Each wall is flat, endless, passes through zero and stands at right angles to its row. A trip goes straight from one point to another. Which walls does it cross, in order?
In the rows, zero is written as 128.

Walls:
(1): [103 127]
(2): [105  77]
(3): [115  95]
(4): [36 94]
(5): [140 120]
Trips:
[164 136] to [120 143] -> 5, 1, 4
[160 157] to [ 83 158] -> 5, 1, 4
[148  47] to [150 108] -> 4
[167 163] to [111 150] -> 5, 1, 4

Walls:
(1): [123  66 131  61 162 149]
(2): [130  76 107 138 129 161]
(3): [116  98 125 161 101  91]
(4): [165 112 103 112 136 109]
(5): [113 108 145  79 117 112]
(6): [144  86 144 145 134 101]
(7): [111 112 101  94  82 168]
(8): [ 59 110 159 168 123 139]
(9): [102 108 117  92 124 107]
(10): [126 136 122 160 136  95]
(11): [153 135 155 134  82  92]
Trips:
[146 121  20 104  88  97] to [ 81  75 105  66 133 123] -> 1, 11, 10, 6, 8
[ 68 122 137  91  80 106] to [161 141 174 155 122 114] -> 1, 6, 10, 7, 9, 5, 8
[157 176 153 180 114 155] to [153 150 163 145 184 143] -> 8, 11, 6

Walls:
(1): [173 106 137  75 159 108 100 120 133 147 112]
(2): [131  20 169 129 157  99 138 127 190 165  95]
(3): [ 97 114 108 199 128 137 166 149 207 105  93]
(4): [110 101 140 104  79 124 148 119 145 138 193]
(5): [ 90 145 118 113 163 161 137 119 148 125 127]
(6): [125 177 157 178  94 150 143 117 100 143 195]
(7): [183 116 149 125 144  92 146 126 112 140 147]
Trips:
[187 137  83 130  80 126 122 100  86 102 107] to [138 169 127 182 129  93 113 103 166 176 171] -> 1, 4, 3
[183 137 192 100 110 133  98 196 212 174 140] to [206 128 173 123 150 180  97 153 136 165 152] -> 3, 6, 4
[143  64  83 102 119  93 136 145 116 144 139] to [126 182 147 117 138 109 194 100 100  95 181] -> 2, 6, 1, 5
[131 193 183 162 121 135 125  94  66 133 138] to [110 119 122  98  78 142 160 151  93 118  33] -> 7, 6, 3
[166 161 118 168 129 135 117 152 118 101  72] to [100 106 147 133 142 129  93 204  86 192 117] -> 1, 3, 2
[ 89 133 173 120 111 127 125 126 144 146 128] to [ 80  94 181 130 101  84 144 103 114 173  75] -> 5, 6, 1, 7

Walls:
(1): [128 132 128 159 142 105 154 167  97 101 199 106 103  70 114 162 168 115]
(2): [141 138 125 161 119 184 133 113 168 193 108 111 104 135 131 143 114 130]
(3): [154 112 164 117 111 115 157 205 123 100 101 192  80 144  95 108 165  82]
(4): [146 157  93 127 157 160 132 149 103 138 130  73 133 108 122 148 142  86]
(5): [114 104  67 104 178  80 106  63  87 158  94  93 178 148 109 131 119 146]
(6): [122 145 132  49 144 160  76 192 128 140 121 177 148 119 104 174 143 148]
Trips:
[138  51 168 162 119 115  75  93 157 157 189 108 123  66 172 129 155 135] to [134 144 133 135  87 148 139 119 131 120 180 134 137 117 111 112 166 109] -> 2, 3, 4
[173 105 183 194 127  98 130 144 179 103  92 152  92 171 171  60 148  82] to [ 94 130  60 135 150 130  97 118 106  79  71 144 185 116 192 174 138  89] -> 2, 5, 4, 3, 6
[141 114 134 118 116 137 107 122 166 117 139 116 124  79 124 133 145  94] to [141 164 160 134 135  89 188  89 119 172  94 187  81 148  60 106 119  87] -> 6, 4, 1
